Each row of a before or after table is a point. One or more steps were done to the points. Then noise was added and the rows were shuffled. The steps act on how far a point lies along the listed directions, d1 being the first. Name the steps. A step turns or swaps two directions, mirrors them in a line or flattens them onto one, adds a multiple of one to another, or multiplies one. Angles are multiples of 10 degrees, from the lower direction toward the higher: turns from -170 to 170, lines from 10 to 170 but not 90. Use the fewest steps. Two steps may share a direction if one is a turn and the other turns, adds or multiplies; they go together, in the order done. Otherwise the lowest direction goes first.

Directions:
(1): -0.16,-0.22,-0.52
(2): 0.25,-0.51,0.14
Before (12 x 3):
0.11,0.17,0.47
-0.05,-0.46,-0.42
-0.19,0.67,0.34
0.20,-0.27,-0.04
-0.09,0.20,-0.14
-0.24,0.58,0.37
-0.27,0.48,-0.06
0.12,0.54,0.31
-0.06,0.34,0.07
-0.37,-0.02,-0.30
0.06,-0.60,-0.45
0.06,-0.50,0.12
After (12 x 3):
-0.22,0.42,-0.03
-0.60,0.46,-0.45
-0.11,0.26,-0.15
-0.30,0.20,-0.70
0.01,-0.42,0.14
-0.40,0.30,-0.58
0.08,-0.04,0.55
0.44,-0.48,0.66
0.04,0.09,0.14
0.13,0.01,0.49
0.17,-0.15,-0.08
0.43,-0.15,0.51
Steps: add -1.5 times d1 to d2

Directions:
(1): -0.45,0.20,0.16,0.00,-0.30,-0.67,-0.19,0.29
(2): 0.14,0.28,0.61,-0.01,-0.41,0.43,-0.31,0.03
(3): -0.33,0.61,-0.28,-0.19,-0.13,0.13,0.17,-0.51
Before, 11 rows:
0.12,-0.29,0.13,0.04,0.22,-0.04,-0.04,0.34
0.49,-0.36,0.59,-0.23,0.06,1.00,-0.20,-0.09
-0.23,0.36,-0.01,-0.13,-0.17,-0.47,-0.29,0.18
0.51,-0.56,-0.49,0.03,0.45,-0.10,0.14,0.06
-0.69,0.04,-0.71,0.06,-0.19,-0.98,0.03,-0.01
-0.06,-0.30,0.00,0.17,0.07,-0.62,-0.15,0.60
0.01,0.61,0.05,-0.20,-0.38,0.29,-0.01,-0.29
0.42,-0.10,-0.04,-0.03,0.00,0.78,0.32,-0.51
-0.30,0.12,0.03,0.10,-0.15,0.08,-0.16,0.03
-0.04,-0.32,-0.18,-0.11,0.06,-0.29,0.20,-0.02
0.43,0.15,0.02,-0.18,-0.07,0.92,0.04,-0.35
After, 11 rows:
0.04,0.32,-0.50,-0.18,0.09,0.12,0.33,-0.36
-0.20,0.18,-0.33,-0.13,0.12,-0.58,-0.09,0.15
0.54,0.07,0.63,0.02,-0.36,0.19,-0.46,0.22
0.15,-0.24,0.27,0.02,0.12,-0.02,-0.12,0.35
0.51,-0.64,-0.04,-0.21,0.53,0.83,0.13,-0.19
-0.03,-0.04,0.33,-0.08,-0.34,-0.16,-0.06,0.10
0.46,0.03,-0.24,-0.13,0.14,0.85,0.21,-0.39
-0.07,-0.21,0.18,0.15,-0.11,-0.57,-0.26,0.63
0.40,-0.05,0.15,0.04,-0.11,0.84,0.28,-0.49
-0.27,-0.05,-0.26,0.11,0.08,0.02,0.03,-0.02
-0.74,0.41,0.00,0.02,-0.75,-0.75,-0.37,0.15
Steps: mirror d1 and d2 in the line at 160 degrees
